Each wall is flat, endless, passes through zero and stands at right angles to its row. A trip goes straight from one point to another. Which walls does it cross, in order?

Walls:
(1): [48 25]
(2): [-56  26]
(3): [-15 -22]
(4): [-72  57]
(5): [-22 -12]
Trips:
[-22 -63] to [-7  8] => 2, 4, 3
[ 86 -38] to [ 45 -27] => none
[-34 -26] to [  9 -95] => 4, 2
[-11 -90] to [-16   2] => 2, 4

Walls:
(1): [ 20 -31 -47  19 -39   4 -26  -9 -43]
(2): [ 26   7  14   3  19 -48  -1 -72  15]
(3): [ 38  13  -1  30  28   2 -80 -38  16]
(4): [-19 -39  -4 -30  13 -24 -26 -20  45]
Trips:
[ 36 -35  -3  48   0  13 -35  56  48] to [ 48 -16 -15 -12  37 -18 -28 -60  -4] => 2
[ 23 -13 -30  49   4  23   1   8  41] to [ 65 -15   1  -5 -36   0 -19 -35 -29] => 2
[ 26   6  -6 -83 -18 -20 -43  42  73] to [ 11 -30  66  29  37  45  11  29  32] => 4
[ 16  22 -15  13  10 -33  51 -13   5] to [ -6  -9 -20  17  42 -29  27 -51 -23] => 4, 3, 1
[ 29  39  -3 -11 -30  27   5 -12  38] to [-32 -43 -10 -40  -2 -55  37  40  -7] => 3, 2, 4
[-11 -21   9  28 -39  10 -77 -54   4] to [-60 -43 -14  45  21  26 -33 -49  12] => none
[ 10 -71  39  21 -46  10 -21  23 -17] to [ 11  31  11 -38  72  68  40   6  25] => 4, 1
[-22 -10 -45 -80 -60 -27  27  28  16] to [ 61 -17  -1  36   8 -68  -1   1 -12] => 2, 3, 4

Walls:
(1): [ -8  -2  42 -37  33  58  44 -54  23  44 -49  40   8 -32  47 -14  38  21
  26  -3]
(2): [-31  26   6  -5  72  26  32 -32  -8  -1  -2 -12  18  -2  -8 -12  57  29
  27  27]
(3): [ 49 -36 -32 -15 -17 -22  -5  30  36 -14 -39 -31  10 -54 -13  24  14  -6
 -37 -14]
(4): [ 28 -28 -19 -16  27   4 -16  28   5  -2  95  21  40   9  24  -7  -9 -14
 -19 -25]
(5): [ 22 -40  18   5  14 -30  -1  32  -7 -10 -17 -25 -13  -5 -26  27  23  24
  55  29]
Trips:
[  9   4  22  13   0 -28 -26 -32 -70   5  25   8  -7  73  -9  45  29 -14
   6 -27] to [-54  24 -46   1  10  22   6 -19  24 -27  -7 -20  15 -26 -61 -31  16 -70
  48   0] => 2, 4, 5
[ 25 -11  34 -41 -15 -33 -15  10 -67  56  -1  45   3 -28  30 -27  13  30
  21  29] to [ 25 -30   9 -32  36  18  10  24 -16 -41   7  52  22   2 -38  14   1 -18
 -19  -3] => 2, 3, 1
[-28 -60 -36  -6  -3  22  -7  21 -46  16 -30 -20 -21   0  16  -1 -41 -20
  -1  29] to [-53  32  11  29 -19   5 -28   3  25 -10   6  70 -60  -2 -24  -9  71  40
  57 -34] => 3, 1, 2
[  2   2 -16  11  19  23 -24 -13 -23 -38 -38 -20 -35  41  -3   1   5  34
  47  39] to [-10  23 -13  17 -28  16  20  54   5 -49 -13 -10 -78  18 -21  19 -29  14
  31  16] => 2
[-36  -2 -41  23  -6  72   6 -53  -7   0   5  35  19 -21  16 -36   1 -14
  28  72] to [ 26  25  41 -19  24 -14 -18 -26 -23  32 -64  -6 -19 -18 -36   8 -31 -10
  40  17] => 5

Walls:
(1): [ 17 -10  23 -12  23   1  20 -31 -10  10 -31 -28  12 -25  10  -4 -10  -8
  -1  28 -37  12  35 -19  44 -18  -6  15  -5 -28 -14  31   0  13 -38   4
 -20 -61 -39 -14   5  -7 -28 -10  35  19   7 -11]
(2): [  1 -20  34 -11  -3  16  -5 -57 -47  26   3 -13 -17 -23  21  35   5  37
  80   6 -39   1 -15  33  20 -39 -34  35  10  15  26   9   5 -32 -24   4
   4  28  12 -47 -49  18  22 -48  -7   3   9   0]
(3): [-27  18 -18   7  43   8  46  35  16  -3  13 -11   3  -4  17  -2 -27  -3
  33 -12  13 -19   3  42 -18  -8  15  16  37 -12 -22   8  -5  34  44  17
  14  47  -9 -25  -4 -53 -30  15  50   8  27   4]
(4): [ 39  20  47  29  -8 -16  42  36  -3  33 -31 -10 -24   0  -8  55  26  53
  -8 -24 -16   9   5   5  -4 -16 -33  38  18  20 -17  -3   1 -27   0  -4
  -4 -60 -27  -8   7 -18  -5 -26 -14   8   6 -25]
(5): [ 56   1  14  -6 -30 -65 -62  55   6 -25   6  28  35  29   5 -12 -13  12
   8   7 -24  14  12   9   2  -6  -3 -18  -6  11 -13  26  31 -19 -36   0
  14 -12  48  10  12  14 -16 -28  30  -3 -70  71]
Trips:
[-13  12 -12  10 -59 -39  26  38  -8  -6 -11  10 -14  -4  14  -7   2  28
 -21 -19   3  83   7 -10  12   0  -2 -51   0  -7 -42  55  31 -19  39 -46
  44 -18 -45 -10 -20   6 -40 -43 -47 -45 -19 -11] to [-14 -24  23 -47 -24 -16 -18  28 -30 -12  -6   1  15  11  22  61  12  21
 -51 -27  26 -33  12  -2 -48 -17  34   1  51   7  18   2  -5  68   2 -12
  22 -40  24 -17  12  15  50  -2  -9  17 -28  -7] => none
[-28   5 -21 -25  -9 -17  13  12  12 -29 -11   4  31  32 -26  26  45   4
  13   0   8  -4 -13  26  -4  17 -20 -40   3  50   9  -9  53  -9  44  -6
   3 -27   7  45 -35 -48  17  15   9 -36   1  22] to [-23 -17  20  32   2  10  20 -10  12 -35  67  39  13  -2  -5 -19 -14  -8
   6   8   3 -76  32  -9  -6 -20 -26 -15  -2  63 -17  -9  -7  39  47 -52
  40  -6  17 -32  43  18   0  48  27 -25 -26 -12] => 4, 5
[  3 -18   7  16  26  -9  95  25   3 -12 -22  36 -34   1  -7 -55  11 -32
 -47  -5  15 -13 -54  15  14   1   0 -27   8 -75  18  28   3 -44  19 -16
  41  25  30  33  -4 -17  -2   6  24  10 -19  -1] to [ -5 -19  23 -25   9 -11  40 -14   6   1   8   9   4  11  -9  10  24 -13
 -36  18  32 -24   5 -17 -56  13  13 -12  16  11  68  -2  41  -3 -19 -20
 -10  34  85 -19  -8   7  19 -12  -3 -13 -27  -8] => 5, 3, 2
[-35  54 -13 -54  -7   8  49 -24 -24   7 -31  59  19 -13 -15  24  -2  -2
 -20 -47   6  11  16  23  16  -9 -16  37  17  -4  15 -38   7 -18 -39 -12
  44  17   5 -50  16  -3  12   7 -24  19 -12 -38] to [ -4  42  12 -23  22 -11  37  32 -15 -20   3  27  25  20   4  15 -27  25
  12   7   6 -69  28 -21  11  11  -7   6 -10 -11  15 -26   2 -10 -23 -21
  39   4  55  33 -29  -6   5 -26 -47   9  48   6] => 5
[ 24  -8  14 -29  -1  36 -12 -33  -7 -16  37   9 -33  21  -8   4  30 -28
 -10   3   4  39  -2  -3  33  52 -29  49   9  -3 -48  31   4   9  38  28
  34 -53 -40  19   0  12 -24 -26  20 -15   3  -4] to [-32  -1  -7  36 -23   9   2  -8 -40 -14 -35 -42 -25  33  27 -12 -34   9
   6 -20 -17  10 -47  36 -21  13  31  10  12  15  49  31 -36   9 -10 -14
 -18  12 -10  15   2   0  19  23  30  19   5  -2] => 2, 3, 4, 1
[-34   7  12  11  41 -42  16  39  52 -10 -54  37 -10 -23  66 -15  -7  20
  23  -2   2 -38   7  -7  21  30 -19  -6  -6   6  26  -6 -27  11   1  19
  64  46  26   7  -7 -49  -5  12 -16  -2   4  37] to [ -7 -27   4 -16 -22   4  -2  28 -14 -20   5 -42  11 -13 -17 -13  20  13
  39 -38   2  14  65   2 -38  37   2 -15 -32  -6   0 -19  32 -29  32 -13
  -9  -1 -66   7 -30 -12 -32   1  -6  28 -44 -11] => 4, 1

Walls:
(1): [ -4 -45 -25 -25   7 -34  44  14  -3  25  -8 -31 -34  17 -60  35  22 -10
  20 -10  52  39 -34 -36  11   2  22  26 -50 -25 -26   6  10  18  37   3
  27 -21  30 -31 -47 -23  -4  -7  -7  18 -13   7]
(2): [ 17 -32  28 -11 -46 -27 -18 -68 -22  36 -67 -44  66  11  31  41 -72  -4
   8  -5  11  45  66 -51  21 -44 -24 -23  25   8 -40   0 -16  -7 -16  14
 -12   0  71 -17 -26 -26   9   5   4   0 -16 -12]
(3): [  7  10  17 -14  26  47  11  19 -11   6  -6   7   1 -14  -2 -52  -1  36
  13 -23  -6 -14 -18 -21  39 -29   8  -1  18  16  42   2   1 -26 -23  -6
   9 -19  10  -1 -13   4   1  31  -5 -10   5 -15]
(4): [-22  11   8   1  -6 -11  36  28 -28 -38 -24   2 -18  28  -1  25 -33  -2
   6 -15   9  -8  26 -15  -1   6  75  27  14   0   1  -6 -10   5 -35  -9
  14 -20  20 -18  22  31  33  33 -22  10 -17 -48]
(5): [  4  12  34  -3 -60  15 -56 -33 -35 -16 -38  67   8  50 -27  14 -59  -8
 -11 -23 -17  -6  13   3  27 -24  11 -22 -16  -4 -27  -3 -23   8 -28 -26
  -7  17 -25   2 -38 -24 -39   3  61 -34  11 -30]
(6): [  2 -15   7 -15 -33 -16  22  -8  54  -8 -21   8 -36   1 -34 -33  11   5
  45 -23  -1  38 -67  13  22  19   1 -26  44 -27  -1  30 -26  45   5  -7
  -5 -23  -2  20  -1  -4  73  70 -45  -2 -24 -26]
Trips:
[ -6  20   1   0 -21  -4  11  41  13  16 -36  29 -12  54 -30 -33  46 -31
 -20   9 -69  17  -5 -41 -45   5  33 -22 -37   1   4  47  40 -10  -7  -7
  -8 -39  38  39  13 -11   9   6  -9  -3 -11  32] to [ 23   2 -44   8 -26  11  -7 -17  20   2 -49 -14 -39 -14  47   3 -38 -18
  25  -8  10 -30  17 -34  17  -7 -80 -45  33 -34  19  34  37  -2 -17  22
  12 -12  -5 -19  25   7  26 -48 -13   8 -36  20] => 3, 4, 2, 1
[ 35  -1  13  22  28 -76 -57 -18 -18  43  21  -6  20  15  13  -9  -2  35
  30  39 -17   1 -16  -8  19 -18 -48 -29  25   8 -46  47 -52 -12 -30  28
  25  36   2   9 -22 -41  28 -30 -42  33  25  51] to [ 32  81 -34   9 -11  16   2   9 -30 -71 -46 -59  11  43  -1 -12 -10 -29
   6   5  29 -48 -14  -8 -30   4 -57  30  -6  10   8 -37   7  19   8   6
   9  -2 -45   5  45   0  -7 -10 -18  23  -5  -3] => 6, 2, 4
[-11  39 -20   7 -14 -52 -17   9 -13 -15 -62  11  51  -6  41  -5   9   5
   5 -27 -13 -41 -75  22 -25 -10   5  31  27 -26  20  21  27  38  -3  16
 -21   9 -57  16 -19 -26 -48  34  31 -30   1 -42] to [-13  -5 -16  -5  -8 -28  -3  16  -3 -24  19  11  10 -33   4  -6   9  17
  31   8   7 -42  25   0  -6  26  16  40  26 -27  48  26  -4  28  57  26
  -3   6  19 -14  -5 -48 -38 -16  12  13  11  52] => 3, 6, 5, 1
[-10  -3 -47 -36 -42  16  -1  -8  28  11 -11   5   5  22 -28 -21 -25  -2
   5 -21 -24  -3  17   5 -13  15  31 -10   5  14  50 -35  -3 -42   6 -24
  -3  -6  27 -12   1  13  24  13   5 -18  48  -7] to [ 12 -17  11  15  33  20  26 -51  14  56  58   0 -20  39   4  23  17  -9
   3  47 -13 -11  10 -37  20  -4  28 -50   1  37 -18  -2  44 -13  -5   0
  -3  -6 -36   5  27  11  -1   7   1   3 -13 -14] => 2, 6, 5, 4, 3

Walls:
(1): [-13 -66  30  21   3 -25  24  30 -31  13  -9  13  21  11 -16 -61  28 -33
 -12  37  35  21   3 -21 -24  21 -13 -18  11 -46 -18 -12   5 -22 -25  17
 -18  57 -11 -19  43 -20 -29 -29 -15 -10   9 -15]
(2): [ 26  -4  50 -27  23   0  28 -13  24  37 -11 -11  15  -2 -35  18 -31 -21
  40 -19  22 -15 -14  28 -47  -8 -44 -13 -19  53  20   1 -19   4  16 -43
  10  19   3  -1 -32  15 -33  31   4 -33 -29  11]
(3): [-16  22 -59 -28  -4 -29 -10 -49  -4   4  -2  24 -18 -18 -30  -8   5 -17
  18  15   9  37 -11 -13  27  -5  18 -23  21  44 -22   0   8  23 -25 -14
  20  24 -33  38  16  33  36  31 -28  19  12 -28]
(4): [  0 -15 -39  -6  36  -7  22 -13 -22  57 -42  16  -5   7  45  24  -5  22
  57 -21   1  32  13 -21  -4 -38  -4  12 -12  15   8  27   2 -17   2  11
  32   6 -13  32  37  -3   6  19  32  41 -23 -28]
(5): [-13  -8 -25 -24 -12   4   9  14  18  -1   6  12  45   0  10  26  26  10
  -5 -49   1  15  14  16 -28  28   8 -11   8  -8  -8 -12 -46  -2   5  18
   2 -12  15   3 -16  30   9  19 -52  10  38 -11]
(6): [  1  -4 -19 -29   9 -38  11  -4  -3  35  15  24  17   8  -5   2 -13 -18
  14  17 -23   3 -39  -9   8 -12 -15 -27  10  16  -3  36  17 -21 -25  33
  48  18 -40  27 -36   6  11  -4  21 -48  13 -22]
(7): [ 22 -10   1   6  13 -31  -2 -62  29 -19  14 -40  11  19  -6  25  37 -10
   6  -1  38   8  28 -34   7  10  21   1  -7  10   2  50  -2  44   8  -2
   8  22  44 -11  -2  -6  19  -2  63  21  47 -37]
(8): [ -8 -39  -2  10 -13  43   8   5  23 -57  51 -49 -19 -10 -23  21   8  14
  -7  -7 -27  -9   0 -17  -3  30   8  -9 -25   4  18 -28  -3 -22 -27  22
  23   8  22  22  -2 -16 -33  -4  20  23 -10 -55]
Trips:
[ 26  -3   8 -26 -29  56  31   0  14  -7  -1  -4   1 -14   1  18   8 -15
  25  33  19  14   8  24  17  54  10  19  -5   0 -23  16   6  17 -26 -23
 -11 -19  10   8  25  45  33  -7   5 -58 -17  -9] to [ 10  26  12  -9  -7  -4  40 -32  43  19 -27 -48  22 -38 -53   6 -13  13
 -49 -31   6  24 -79  35  10 -33  38   0  13  16 -32 -31   0  24  27  19
 -42  -7 -17 -34 -19  25 -41  -4 -11 -12   5  10] => 8, 7
[  3   2  -4  15 -18  52  -3  19 -51  30 -10  17  34 -18  -6 -13  18  11
  -2 -14  49   5  45   4  39  49  41   3  -4   7 -11  51 -27   6 -57  21
  -7 -12 -29 -13 -11 -32 -18  -7 -14   3 -52  -5] to [-12  27  15 -11   6  -4 -29  -6 -30   9 -47  -8 -31 -17 -23  13  -8 -23
 -19   1  38  57  32 -55 -42 -29 -27   0  12  -8 -40 -24  24  16  79  22
  13  22  -9 -20 -27  21  30 -16  24 -36 -19   1] => 5, 3, 7, 2, 6
[-22 -35 -48  25 -38 -13 -13  59  19 -32 -37 -37  28 -30  -9  21   8  -8
  -2   4   3  10  23  12  -3 -70  39  26 -29 -28 -15  10 -28  21 -44 -51
  10   1  -9  -8   8  95 -64  11 -10 -46  45  -2] to [-25   4  -3  -2 -48 -18  -1 -19  12 -14   8  22  -6 -68   2  15 -21 -24
  24 -17  13  46   8  25  17  26  32  29 -34  25 -13 -11 -36 -12  29 -22
 -26 -46  16  11  21  14  -9  16  13   5  40  15] => 1, 7, 8

Walls:
(1): [ 42 -10   8 -35 -47  28 -15  -7   4 -22  87 -30  -1 -23  41 -11  27 -20
  23 -21  37 -14   4 -18 -15  57  29  32  16 -32  23   1  12 -10 -52  -9
  32 -23  13  41 -60  69 -22   4   3   2 -23  36]
(2): [ 21  12 -15 -10  21 -15   0  13  50  -5   6  81  40 -14 -27  -1 -22   3
 -23 -11  17 -10   9  -8  -1  18 -17   7 -46   3  34 -53  28 -73 -53   5
 -44  19 -11  62  -1  14  56   9 -28  44  -8  49]
(3): [ 10   9 -39 -34  11  -8   8  40  24  11  18  38  14 -40  -2 -33  47  27
 -16 -34   1 -21  -8  12  41 -10  -6 -14   0  24 -31  -6 -22 -37 -49 -18
  19  -5 -15  30  84  -1 -20   7   5   3  26 -25]
(4): [  4  11  52  32 -12 -46   7  22 -21  -8  25 -18 -22  44   4  12   5 -26
 -23 -15  24 -19  -8  45 -11  49 -20 -46  10 -54  47 -11 -67 -42   0  -6
   8 -30  -7  24  17 -19  30  17  24 -43  32  58]
(5): [ 43  27 -20  32  -2  22 -60  27  -2  11  28 -35  45 -28  -4  47   6 -44
  37   7  27 -19 -25 -22  41  37  10  21  45 -77 -13  -3  35  -6 -12  18
 -46  77 -24  -5  15 -54  49  13  -6  14 -29 -28]
(6): [-10   2  33 -11  10 -20 -58 -35  32  72  -3  -2   3  15 -22  -7  25  14
  -4  11  14  28  35   9   3  -2 -27 -31 -50   9   3  13  -5  -1  -7  55
  72 -30  64 -38  21   9   1 -22  -4 -50  21  49]
(7): [ 28  25  29   8  16  -8 -29  -4 -13  -6   6  51   0  11  -8 -21  28  -9
 -27  22   7 -41 -19 -60  29  74  29  44 -22  -5  55  85   0   1  48  -7
 -13  14 -25   4 -20 -55   1 -21 -21  30  12 -46]
(8): [-22  39  28 -18  -5  -9  23 -17  20  56 -63  18 -16   9   7  -9 -27  10
  -2 -18 -51 -52 -14 -34  36  54 -43   8  11  30 -35 -14 -38  14 -33  29
   8 -33 -16  10  13  12 -10  16  42  31  -2 -51]
Trips:
[  5   8  23 -12 -35 -15  39  25 -22  48 -42  15 -38  21  37 -21  -7  -9
 -16 -14   2   7 -13 -10  66  47  -2  43  -2 -64 -29 -23 -28 -56 -20  -2
 -18  28  35 -36 -21  13 -56 -32 -31  -5  20 -27] to [ 10 -22   5  89  31 -14  -2   9   1 -34   9  -6   1  -2   8  -4 -47 -19
   1  12   7 -14 -10 -46  18 -16  32 -12  27  11 -43  20 -25  32  36 -13
  17   5  17  51 -21 -13   4 -29  51  15  14 -39] => 1, 3, 4
[ -2  18   6  25 -34 -12  12  15  54 -24   5   5 -22  45 -18  37   0   5
 -19  58 -12 -25 -33  10  24  58  30  -2  15   8  14   8  16 -46 -14  -9
 -13 -27 -37  12  28 -29  20  13  -3  23  19  33] to [ 13 -18 -17  21   0  15 -61 -21  41  36 -46   0  20 -22 -23 -86 -28  24
   9  32 -28  16 -32   3  13   7  27  22 -32  27 -24  -2 -20   1  50  15
  18  12   6   6  22 -30 -10  14  19   5 -31 -83] => 4, 6, 2

Walls:
(1): [ 17  17  17  31 -45  18 -19  27 -14  27 -61 -26  39   3 -13 -10  12  -1
  21   4  -3  21   8 -27  16 -24 -27   3 -44 -22  17  11   9  -1 -46 -14
  35 -43   7 -18 -10 -37  -3  16 -19  12 -12 -18]
(2): [ -7  27  27  37 -30  11  54  51   0  54 -23 -22  14 -29  15 -26  -4   9
   1   5 -32 -13  13   9  23  35  20  20 -51 -14  -8 -18  -2  14 -24 -23
  15  27  20 -12  41  13  13  40 -55  13  20 -11]
(3): [ 26   1 -21  -2 -42   3 -24 -32  -4  38  -3 -39  20  -7 -17  27 -20  25
  -8 -17  -3   6 -19 -41   4 -26 -21 -27 -15 -19  23 -16 -14  30   8  12
  28   1 -14  -6  -3  23 -49   0 -20  20   9  -9]
(4): [-32  14  23  -6   5  26   4   3 -34  11 -14  -5  11  -5 -21   7  18 -12
  -3 -14   1  -5   8  -3  23 -35 -60 -20  28 -26 -19   6  12  21 -38  10
  -9  56 -32   6 -33 -41 -30  -7 -26  16  13  23]
(5): [ -3 -72 -35   0  51   0  -4 -29   6  23 -16  23   0  12  26   0 -17  16
 -23  19 -20 -32 -34  46  -7  27 -23  41   7  10 -15  -2 -26  16 -21 -28
 -14  -6  31 -37  21  -3  -7  13   2  33  -3  12]
(6): [  1 -21 -17   8  13 -27  12  68  -5   2  20  45  -9  -1 -12 -27  44  16
 -27  -2  18 -45  13  21 -22   5  49 -16  34  -1  33  20  16   3   3  34
   2   1  -8 -13 -30  16 -15 -23 -43 -13   3  -5]
(7): [-13 -13  22 -26  22 -64 -39  -8  -2   0 -18 -17 -27  19  23 -16 -35  -4
 -14 -37 -15 -20 -28 -19  18 -31  -2  53 -20 -12  -8  -1   4 -42 -13  -8
  24 -10   0  54  17  -6  29 -50  -9   6  19   1]
(8): [ 52   0 -38   9  25 -50  29  35  26  15 -21  60  38   1   3  -4   3  25
  40  20   5 -13  46   4  23  22 -10  39  44  -7   5  15   7   2 -27 -39
   3   0 -15  14 -19 -44 -16  20   0  16 -24  -2]
Trips:
[  3 -15 -47   7 -14 -17  -2 -44 -25  -1 -28  -1  17 -46   5  27   4  -4
 -41 -65  -3 -37  -4  -3 -47  15   7 -30   6  24 -14   0 -12  23   6  17
 -34   6   6   3  -8   2  -4 -40  -8  -1   8   8] to [  5   8   4   2   4  -7  16  15  45  24  24  10  19 -21 -14 -13  22 -35
  31  -3  -4  13   3 -15   9 -12  13  29  42 -12  40 -32  -9 -11  11 -36
  -6   3  -7 -24  12   4  15   4   6  19  11 -39] => 4, 8, 2, 5, 3, 1
[ 19  21  47   4 -30  -7 -16  17   8  12  33  10 -36   9 -41  72  20 -34
   4 -12   0 -43 -25  17 -24  57 -12 -57 -39   3   9  -6   8 -11  17   1
   1  17  -1   4  18  14  17 -14 -21   5  40   4] to [ 24 -18  18  -6 -14 -21  -3  31 -33 -11  28  22  -5 -48 -11  43 -28 -12
 -13 -27   9 -18  -3  10  38  -6  -4 -12 -30   7  10  -8  40  35 -25  46
  36 -14  18   0   1   7  30  18   9   6  29 -28] => 7, 1
[ 12  10  47 -10  26 -24  18  12   1   2  50  27  -1  -1 -36  16  56   2
 -28  11  19 -10 -34 -41  -2  10  36  -5  -2 -18  26 -20 -23  42   5  11
  18  18  -6  37  17 -34 -22 -26  22  10  65  -8] to [-31 -80 -23  34   3  41 -10  30 -21  35  34  -6 -21  20  26  -3  50 -24
 -25 -16 -24   9   2  -3  10  22   8 -18  15   9  -4 -26  15 -38 -23  11
  -1 -22  -7  16  17  -9  12  23  17  38 -14   5] => 3, 5, 7, 2, 4
[ -7 -12   8 -23  13   6  19 -15  25   9  36 -23   8   4 -50  14  63  33
  14 -16  31   9   8 -15  -2 -25  15 -40  -5  38  -1 -32 -28 -27  41 -25
  32  39  -7  16 -16  21 -23 -18 -19  27  20  -8] to [  4  26 -40 -27 -20  45  10 -26  -1  12  13   6   8 -15 -12  17  29 -19
   3   8  14 -43   2  31 -53 -12 -14   9   5 -32  12   6  -7  52 -14  23
 -24  13 -21   3  21   4 -20   1  21 -41  19  25] => 5

Walls:
(1): [ 43 -20 -33 -19  42  17 -69 -24 -18 -35  37  -8  39  14 -25 -54 -16 -90
  19 -63  42 -36  -2  -9  38 -28  47  -7  23  20 -41   1 -38 -13 -28  23
  -3  -7 -24 -12 -19  11 -81 -12 -31  18  13  16]
(2): [-39 -13 -12 -64  14  41  11 -16 -34   6 -23  22  57  -3  10  21   9 -13
  21   7  22 -28 -28  41   5 -36 -41   1  20  40   2   6 -37  69  46  -6
  18   4  19  24  -1   5 -17 -50 -24  39 -15 -38]
(3): [ 21  11  -2  33 -34  24  24 -32  49  12  33 -27 -21  59 -13  19 -18  -3
  -1 -42 -26   3  61 -20  21 -19 -23  41  -5 -21  -5  -9   9 -16 -14 -23
   3  18  28   3 -14  50 -25   1 -21 -14   3  15]
(4): [  7  -6  55  10  41   4 -37 -24 -35   5 -36  12  16 -23  31  -6  11   1
 -13   3   8   5  19   1 -39  16  17  27  -1 -46 -37  39 -11 -53  -8 -33
  38  30 -33 -13  37 -42  56  53  35  -5  40  -3]
(5): [-12   6 -19 -13  15 -11 -59  -6  30   4 -46 -20   0  27  13  -3  37 -30
   1  14  20  39  52   7  57 -39 -69  20 -10 -12 -12   5  28 -40 -50  -5
  44 -18 -26  13  42  17 -54 -19  12 -14 -10 -24]
(6): [ 28 -18  27  19 -27   5  -6  33  17  -4 -26  25 -54 -41 -41   6  -4   5
  95   5   3 -43   5  -8   8 -19  -6  31 -40 -28 -12  33 -21  17 -15  11
   0 -11  52 -26  17 -30  -2   6  30 -25 -27 -52]
(7): [ 40 -34 -22 -31  33 -33 -38  35 -15  22 -40   9  19  36  16 -43   1 -20
 -43 -15  29 -32 -12 -20  43   1 -24 -63 -62   7 -20  21 -24  28  23  -1
   5 -38  21 -23  -2   8   5 -38 -13  40 -40  -6]
(8): [ -5   0  -3 -10  11 -24 -11  40  18   8   3 -45   4 -32  -5  26  27  13
  28 -11  -8  22 -14  11  39   9 -42  -7  -8  10  -3  15  -7  25  34 -28
  47  19  13  -7   6  20 -28   5 -19  36  59  28]
(9): [-30 -41 -20   9  -3  13 -10  61  27  -7  -8  16  49  25 -19 -27  47 -29
 -58  -3  66  22  17   3 -27   7 -28 -23   7  17 -23 -35   6 -27  -2  23
  -4  -8   5   2 -15  61 -39   6  15  11 -14  -8]
Trips:
[ 22  19 -19  19   8 -73  -1  -5  29  13  -2  11  58  21  55  27  35  -1
  19 -42  33 -25 -54  -7  -5 -12  -3 -44 -36   5 -47   7   6   3  18 -17
  26  37  -4  21  11 -44 -24  11  10  26  60  15] to [-23  -4  -3 -23  59   1  -5  20  -4  -3  -2  16 -20  43  12 -39 -14  -5
 -88 -25 -26   7 -26  16   0  -8  -4   4  -1  -1  44 -23  60 -71  34  22
  -4 -16   2  33  -3 -15 -37  -3  -8  45  43 -41] => 2, 8, 4
[-15   7 -87   7 -23  58   0 -52   4  11 -48  -2  -4  16 -11 -14  18  20
  29   6   9 -26  16   3  50 -20  -9 -25 -15 -26  24  53 -26  46  36  15
  29  -9 -25 -43 -13 -24  -4   4   5   5   3  74] to [ 26 -32   7 -16  -1 -27   3 -25  18  10  46  -9 -10  15 -13  39  19  70
  11  25  17  25  10 -51 -14 -22  31  13  -4  33  37  31  14  20  19  31
  -4  -1  16  -2   9 -15  -5 -44  44 -17  -6  21] => 1, 5, 7, 2, 8
[ -5  -9 -45  -5 -15   8   6  -8  -3 -14  -9 -22 -17   6   7   2   7  13
  39  17   1  16  -9  30   0  -3  25  20   0  -2  79  13 -21 -26  56   0
  48  68  18 -63  22  10 -66  10 -41  20 -17 -23] to [-51   7 -23   7 -86  17  16 -36 -16 -55   4   5 -10  -5  16  27   3 -15
 -21  14  12 -31  33 -16  -8 -28   6   4  15  16  23 -57   2  20  39 -32
 -52   0 -11 -23  27  -3 -10 -24  -4 -16  -7  11] => 1, 5, 6, 8, 9
[ -4 -24 -32 -52 -12 -22   8 -49  15  11 -30  49  38 -67  34  -4 -15 -16
  24 -25  32  44  -5 -11   3 -15 -21  13 -12 -55   6 -17   0  -5  20   9
 -21 -40 -41  53 -30   5  15  10  -5  -8  13  17] to [ 19 -21 -19  24 -67  17   7  36 -30  32  30 -10 -48 -15 -32 -19  -4 -32
 -20 -33 -10   5  -1  -5 -27   8  15  30  19 -13 -25   6 -62  35 -18   8
  -7  -2 -23  30 -31   4  24  27  30   6 -51 -21] => 5, 6, 4, 2, 3
[  0   5 -11  31  38  31  -1 -44  31  46  -8   6 -46  52 -39  56  12  18
  53 -42 -29  23  16 -44  -1  -7  20  23  25  12 -18  52 -15  -1  12  34
   5   0 -49 -34  44 -14  42  -9  19 -42  18 -17] to [ 15   5 -38  19  12  43   3 -29  -9   0  -3  32 -26 -11  -3  -8  14  12
  45  28 -19 -19  19   2  -1  10  23   7  18  -5 -10  47  27  -8 -14  16
   8   8   8  -7  41  38  -6  -3 -26   4  -5  10] => 1
